Each row is a point. Two turns around zero, p and q, are shown by what they do to some points. Where does a point land after both, in the order given? Backwards means that the second turn is done in reverse. Each puzzle has new turns, and all numbers are rounded.

Turn p:
[-9 41 29] => [ 43  19 -20]
[-10 -33 -11] => [-36  -3  -1]
[-12  -4 -17] => [-10 -16 -10]
[ 46 -14 -29] => [ -9 -26  49]
[-15  11  28] => [ 13  25 -18]
Turn q:
[-33  -8 -16] => [-21 -27  16]
[ 21 -19 -15] => [ 28 -15  -7]
[-26 -25  13] => [-4 -7 38]
[39 15 39] => [ 22  51 -12]
[ 23  -4 -21] => [ 19 -13 -21]
[-23  40   0] => [-43  10 -13]
Where do these land?
p, then q backwards: [ 18 -18  23] => [-10   2  33]
p, then q backwards: [-16 -12 -23] => [-15  12 -24]
q, then p backwards: [  6 -16 -18] => [  2  18 -17]
p, then q: [  1 -16  37] => [-30  17 -21]
p, then q: [ -9  62 -19] => [ 60 -17 -20]

Turn p:
[-8  8  7  4] => [ 5  2  9 -9]
[ 28  24 -23  -4] => [-42 -13   4  -1]
[ 14  -6 -22  15] => [-17  -6 -24  -7]
[-23  -3 -14   0] => [ 1 26 -6 -7]
[-15 -12  76   1] => [ 68 -22  31   5]
[  3 -11 -24 -16] => [-16  14 -14  18]
Turn q:
[-26 -36 -10  36] => [ 48  31 -12  -1]
[  6  -4  33 -15] => [-24  14  15 -20]
[ 23  15 -19  15] => [ 13 -34   0   0]
[-27 -13  -8  24] => [ 26  19 -21   2]
[ 20  11  -5 -35] => [-28 -17  21  16]
[  3  28   9 -25] => [-36 -13  -4   3]
Where do these land?
p, then q: [-30   1   9 -25] => [-14 -22 -10 -29]
q, then p: [-45  19   2  -3] => [-31  27  -9 -25]
p, then q backwards: [  6 -33   2  -8] => [-19   5 -27   6]
p, then q backwards: [  9  34 -14   2] => [ 16   9  26 -20]
p, then q: [38 -1 25 12] => [25 27 29  0]
p, then q: [ 21 -21 -25  22] => [21  2 -3 39]
